Each row of a before or after table is a point. The points were changed in one or more steps. Then noise was added and the rows were shuffled. The steps act on how far a point lies along the listed directions, d1 being the first. Name the steps. A step turns or swaps two directions, mirrors them in a line or flattens them onto one, adds a multiple of one to another, or multiplies one. Angles are multiples of 10 degrees, from the lower direction toward the higher: turns from -170 to 170, lines from 10 to 170 but not 90. Use the fewest steps. Two steps may share a direction if one is a turn and the other turns, adds or multiplies; they go together, in the order done. Otherwise the lowest direction goes first.

Directions:
(1): [1.57 3.17 1.18]
(2): [-0.50 -1.06  3.54]
(3): [ 3.35 -1.64 -0.02]
Before (9 x 3):
[[-0.48  0.31  0.04]
 [-0.34  0.18  0.01]
 [-0.26 -0.95  0.23]
 [ 0.09  0.11  0.27]
 [-0.10 -0.14 -0.37]
 [-0.46 -1.18 -0.08]
 [-0.94  0.27  0.06]
 [-0.18 -0.42 -0.24]
 [ 0.56  0.32  0.24]]
After (9 x 3):
[[ 1.18  0.12  0.76]
 [ 0.98  0.69  0.67]
 [-0.25  0.51 -0.22]
 [ 0.14  0.51  0.09]
 [-0.50  0.14 -0.03]
 [-0.35  0.17  0.00]
 [ 0.19 -0.39  0.12]
 [ 0.15 -0.71 -0.09]
 [-0.71  0.49  0.17]]
Steps: multiply d1 by -1; add 1.5 times d2 to d3

Directions:
(1): [ 0.18  1.47  2.78 -2.99  0.77 -0.70  2.99  2.86]
(2): [-0.08  2.76 -1.07  0.89  0.36 -2.81 -3.16  3.08]
(3): [-1.65  1.35 -4.34 -1.37  1.62  2.55  1.26  1.07]
(4): [ 0.06  0.99  0.00  2.82  4.00 -2.01  2.35 -1.59]
Before (8 x 8):
[[ 0.22 -0.33  1.18  0.32 -0.23 -0.60 -0.15 -0.19]
 [ 0.08 -0.01 -0.66  0.28 -0.29  0.31 -0.45 -0.21]
 [ 0.05 -0.70  0.14  0.30 -0.33  0.47 -0.06 -0.84]
 [ 0.15 -0.17  0.63  0.22 -0.48 -0.03 -0.19 -0.19]
 [-0.21  0.07  0.12 -0.80  0.33  0.56  0.86  0.27]
 [ 0.07 -0.67 -0.32  0.22 -0.03  0.76  0.54 -0.34]
 [-0.04 -0.01  0.67 -0.13  0.43 -0.27  0.93 -0.17]
 [-0.14 -0.02 -0.60 -0.23  0.74  0.48  1.00 -0.34]]
After (8 x 8):
[[-0.43  0.55 -0.77  0.20  0.37 -0.21 -0.43  0.68]
 [ 0.04  0.23  0.32 -0.25 -0.55 -0.26 -0.81  0.63]
 [-0.12  0.14 -0.25  0.79  0.44 -0.59 -0.36 -0.31]
 [-0.20  0.60 -0.16 -0.01  0.04 -0.05 -0.17  0.59]
 [ 0.40 -0.39  0.62  0.33 -0.50 -0.40 -0.45  0.42]
 [ 0.19 -0.16  0.21 -0.47 -0.72  0.48  0.04  0.24]
 [ 0.53 -0.65  0.53  0.56 -0.27 -0.46 -0.37 -0.84]
 [ 0.19 -0.05  0.78  0.61  0.45 -0.58  0.20 -0.49]]
Steps: turn d1 and d4 by 90 degrees; turn d2 and d3 by 130 degrees

Directions:
(1): [-0.06  1.31 -0.19 -0.98 -0.22 -4.57  2.69 -2.47 -3.43  1.33  2.07  0.91]
(2): [-1.41 -1.60  3.43  3.81 -1.95 -0.05 -1.28 -2.57  0.71  1.95  0.01  2.91]
Before (12 x 12):
[[ 0.26  0.22 -0.88 -0.99  0.67  0.04  0.42  0.83  0.22 -0.56 -0.30 -0.74]
 [-0.02 -0.10  0.73  0.65 -0.34  0.01  0.02 -0.31 -0.02  0.48  0.28  0.56]
 [-0.12  0.06  0.34  0.21 -0.12 -0.33  0.14 -0.39 -0.36  0.32  0.09  0.11]
 [ 0.13 -0.22 -0.31  0.01  0.12  0.85 -0.58  0.51  0.69 -0.30 -0.28 -0.47]
 [ 0.30  0.08 -0.40 -0.60  0.20 -0.98  0.62 -0.28 -0.70  0.27  0.80 -0.10]
 [ 0.02 -0.20  0.07  0.09  0.03 -0.03  0.24 -0.15  0.26 -0.07 -0.04  0.22]
 [ 0.40  0.58 -0.79 -1.41  0.90 -0.89  0.68  0.49 -0.71 -0.40  0.29 -0.60]
 [ 0.50  0.24 -0.44 -0.42  0.51  0.73 -0.34  0.75  0.44 -0.72 -0.59 -0.71]
 [ 0.38  0.20 -1.58 -1.10  0.47  0.09  0.57  0.72 -0.12 -0.44  0.19 -0.70]
 [ 0.18  0.44 -0.45 -0.79  0.27  0.08  0.22  0.37 -0.31 -0.61  0.18 -0.33]
 [-0.47 -0.07  0.00 -0.13 -0.05 -0.38  0.61 -0.22 -0.43  0.41  0.25  0.21]
 [ 0.24  0.15 -0.42 -0.46 -0.01 -0.43  0.45 -0.30 -0.14  0.15 -0.06 -0.21]]
After (12 x 12):
[[-0.19 -0.74  0.84  0.73  0.12  1.13 -1.12  0.45  1.13 -0.10 -0.64  0.30]
 [-0.15  0.02  0.40  0.30 -0.15 -0.23  0.08 -0.40 -0.28  0.33  0.08  0.16]
 [-0.03 -0.71 -0.44  0.41 -0.07  1.50 -0.66  0.70  1.21 -0.26 -0.47 -0.08]
 [ 0.18  0.29  0.25  0.00 -0.12 -0.59  0.54 -0.31 -0.58  0.39  0.56  0.28]
 [ 0.31  0.17 -0.80 -0.65  0.35  0.24 -0.04  0.53  0.11 -0.39 -0.02 -0.72]
 [-0.60 -0.35  0.36  0.33 -0.19  0.04  0.23 -0.22 -0.07  0.46  0.06  0.41]
 [-0.09 -0.82  0.67  0.85 -0.35  0.38 -0.58 -0.33  0.55  0.47  0.20  0.51]
 [ 0.52  0.24 -0.43 -0.41  0.50  0.74 -0.34  0.76  0.46 -0.74 -0.59 -0.71]
 [-0.08 -0.11  0.26  0.13 -0.08  0.96 -0.53  0.35  0.47 -0.53 -0.22  0.05]
 [-0.01 -0.37 -0.09  0.04  0.30  1.02 -0.41  0.82  1.12 -0.44 -0.74 -0.31]
 [ 0.03 -0.32  0.17  0.31 -0.30  0.30 -0.19 -0.31  0.52  0.23 -0.38  0.13]
 [ 0.07 -0.11 -0.04 -0.05  0.09 -0.15  0.34 -0.13  0.14 -0.12  0.03  0.16]]
Steps: swap d1 and d2

Directions:
(1): [-4.27 -1.13  3.79  0.42  1.44 -2.26 -0.35 -3.33  2.05 -0.98  1.33 -4.28
 -0.88  0.54 -0.47 -1.68 -1.25  0.26]
(2): [-1.53 -0.86  0.30 -1.56  4.19  0.76 -2.05 -0.54 -1.64  3.45 -2.07  0.68
  3.88  3.13 -2.74  1.48 -0.20  1.10]
Before (11 x 18):
[[-1.29 -0.30  0.74 -0.10  0.76 -0.46  0.01 -0.57 -0.02  0.55  0.06 -0.71
   0.27  0.88 -0.49 -0.07 -0.02  0.18]
 [-1.02 -0.11  0.22 -0.06  0.49 -0.34 -0.32 -0.60  0.32  0.51  0.07 -0.45
   0.43  0.69 -0.46 -0.20 -0.01  0.32]
 [ 0.86  0.16 -0.50  0.33 -1.02  0.25  0.29  0.52  0.09 -0.62  0.60  0.64
  -0.80 -0.84  0.80  0.04 -0.12 -0.19]
 [-0.70 -0.28  0.16 -0.22  1.29  0.00 -0.59 -0.41 -0.44  0.80 -0.32  0.38
   0.74  0.58 -0.66  0.26  0.30  0.32]
 [-0.79 -0.07  0.97  0.18  0.10 -0.80  0.11 -0.59  0.73 -0.95  0.11 -0.95
  -0.36  0.12 -0.08 -0.72  0.16 -0.10]
 [ 0.08  0.09  0.02  0.46 -0.84 -0.16  0.51 -0.21  0.23 -0.76  0.45 -0.12
  -0.64 -0.73  0.71 -0.57  0.02  0.09]
 [-0.31  0.05  0.44  0.38 -0.26 -0.60  0.45 -0.36  0.47 -0.47  0.76 -1.13
  -0.81 -0.45  0.27 -0.65 -0.45  0.07]
 [ 0.44  0.33 -0.28 -0.34  0.34  0.51 -0.06  0.39 -0.45  0.16 -0.35  0.61
   0.65  0.17 -0.29  0.28  0.04  0.27]
 [-0.26 -0.20  0.10  0.01  0.39 -0.11  0.06 -0.08 -0.07  0.20 -0.31  0.09
   0.23  0.34 -0.54  0.25  0.02  0.12]
 [-0.58  0.01  0.34 -0.40  0.51 -0.48 -0.17 -0.82  0.30  0.16 -0.12 -0.55
  -0.22  0.06 -0.38 -0.10 -0.04  0.18]
 [-0.18 -0.10  0.03 -0.35 -0.25 -0.29 -0.17 -0.20  0.29 -0.28  0.05 -0.56
  -0.18  0.06  0.08 -0.22  0.25 -0.30]]
After (11 x 18):
[[-0.48 -0.30  0.21 -0.06  0.69 -0.15  0.01 -0.31 -0.06  0.31 -0.35  0.05
   0.41  0.56 -0.69  0.29  0.00  0.17]
 [-1.31 -0.14  1.45  0.59 -0.31 -1.29  0.56 -1.10  1.15 -1.03  1.34 -2.29
  -1.40 -0.57  0.40 -1.25 -0.80  0.05]
 [-1.09 -0.44  0.36 -0.37  1.99 -0.04 -0.93 -0.61 -0.60  1.21 -0.54  0.27
   1.23  1.09 -1.05  0.41  0.22  0.49]
 [-2.23 -0.45  2.33  0.40  0.46 -1.61  0.10 -1.71  1.58 -1.51  0.66 -2.49
  -0.84  0.14 -0.11 -1.36 -0.28 -0.01]
 [ 0.03  0.09  0.21  0.67 -1.34 -0.41  0.70 -0.33  0.54 -1.30  0.78 -0.46
  -1.21 -1.10  0.98 -0.86  0.00  0.02]
 [-2.03 -0.42  1.03 -0.06  1.02 -0.76 -0.60 -1.36  0.69  0.55  0.21 -1.31
   0.57  1.03 -0.79 -0.43 -0.32  0.52]
 [-1.51 -0.20  1.19 -0.34  1.03 -0.90 -0.35 -1.49  0.64  0.06  0.07 -1.43
  -0.34  0.22 -0.53 -0.41 -0.30  0.26]
 [-0.52 -0.20  0.35 -0.26 -0.22 -0.45 -0.15 -0.56  0.52 -0.50  0.26 -0.95
  -0.43 -0.03  0.05 -0.41  0.15 -0.32]
 [ 1.09  0.47 -0.98 -0.50  0.30  0.99 -0.09  0.92 -0.93  0.49 -0.70  1.45
   1.06  0.29 -0.35  0.70  0.26  0.28]
 [-2.65 -0.68  1.85 -0.15  1.57 -1.02 -0.30 -1.50  0.35  0.62  0.19 -1.84
   0.30  1.35 -0.84 -0.37 -0.43  0.36]
 [ 1.92  0.50 -1.31  0.48 -1.87  0.57  0.62  1.28 -0.02 -0.88  0.58  1.44
  -1.12 -1.33  1.22  0.24  0.14 -0.38]]
Steps: multiply d1 by 2.5; multiply d2 by 1.6
